Rows are points. Each copy is the shape, with its points in the same order, stretched, turned, moved and blurred by noise. Say if it was mirrored as well.

Shape:
[[ 6.2 -3.5]
 [-1.3  4.3]
 [ 1.4  3.6]
 [ 0.3  0.4]
 [-0.9  1.1]]
Copy 1, 5 rows:
[[ 5.2  4.9]
 [-3.6  0.8]
 [-2.4  2.4]
 [ 0.2  0.8]
 [-1.3 -0.1]]
Copy 1 is: only turned
Copy 2 (5 x 2):
[[ 9.1  4.3]
 [-2.1 -4.2]
 [ 1.2 -3.6]
 [ 1.2  0.2]
 [-0.5 -0.5]]
Copy 2 is: mirrored
Copy 3:
[[-7.0  5.9]
 [ 4.5 -1.6]
 [ 2.5  1.5]
 [-1.3 -0.5]
 [ 0.1 -1.2]]
Copy 3 is: mirrored

Shape:
[[ 0.5 -0.4  2.0]
 [-0.8  0.4 -1.0]
 [-5.3  2.3 -4.0]
 [-0.4  3.1  5.0]
 [ 1.4 -0.7 -1.1]
 [-0.8  3.3 -7.8]]
Copy 1, 6 rows:
[[  0.3   2.3   1.9]
 [ -0.9  -1.2   1.2]
 [ -4.9  -3.6   1.3]
 [ -1.6   6.4  -2.7]
 [  1.5  -1.0   2.2]
 [  0.0 -10.2  -1.5]]
Copy 1 is: only turned
Copy 2:
[[ 0.9  2.7 -1.1]
 [-1.0 -0.2 -0.6]
 [-7.0 -2.8 -0.4]
 [-1.0  5.0 -5.3]
 [ 1.3 -0.2 -0.1]
 [-2.5 -7.8 -1.2]]
Copy 2 is: only turned

Shape, 8 rows:
[[-2.3  1.5  6.7  0.5]
 [ 5.7 -8.2 -1.3 -2.3]
 [ 1.6  0.8 -0.4  0.3]
 [-5.4  2.0 -1.3 -0.4]
 [-1.4 -2.7 -1.1 -5.6]
 [ 1.1  2.2  0.4  0.2]
 [ 0.2 -4.4 -1.7 -1.8]
 [ 0.5  2.5 -0.4 -1.2]]
Copy 1:
[[  2.4  -1.5   6.4  -5.5]
 [  4.4   1.6 -10.5  -0.6]
 [ -1.0  -1.8  -1.4  -0.8]
 [  0.2   1.9   4.3   2.1]
 [  2.3   5.9  -3.0  -0.9]
 [ -1.6  -2.0   0.1  -1.9]
 [  2.9   2.7  -4.2   1.2]
 [ -1.9  -0.5  -0.2  -1.8]]
Copy 1 is: mirrored
Copy 2, 8 rows:
[[ 3.1  1.9  6.9  0.8]
 [-4.9 -5.2 -1.7  3.1]
 [-0.3  1.7 -0.8  0.1]
 [ 0.1  3.0  2.2 -6.7]
 [-0.4 -3.1  1.2 -4.7]
 [ 0.8  2.1 -0.1  0.0]
 [-2.9 -1.7  0.0 -1.9]
 [ 1.5  1.6 -0.4 -1.2]]
Copy 2 is: only turned
Copy 3, 8 rows:
[[-1.6  3.5  1.8 -5.0]
 [ 5.2 -7.0  4.4  3.0]
 [ 2.5  1.6  0.1  0.8]
 [-1.8  1.4 -4.3 -0.2]
 [ 1.9 -6.1 -2.1 -1.2]
 [ 2.4  2.8 -0.3 -0.4]
 [ 1.6 -3.8  0.4  1.9]
 [ 2.7  1.8 -1.8 -1.1]]
Copy 3 is: only turned
Copy 4:
[[-7.3 -2.0  7.5 -3.0]
 [11.4 -2.5  2.4 -7.4]
 [ 1.2  1.1  4.2  0.8]
 [-6.1  1.1 -2.9 -0.1]
 [ 0.9  2.8 -2.5 -7.4]
 [-0.5  1.8  4.1  1.4]
 [ 4.3 -1.2 -1.0 -4.6]
 [-0.8  3.4  3.6  0.4]]
Copy 4 is: only turned
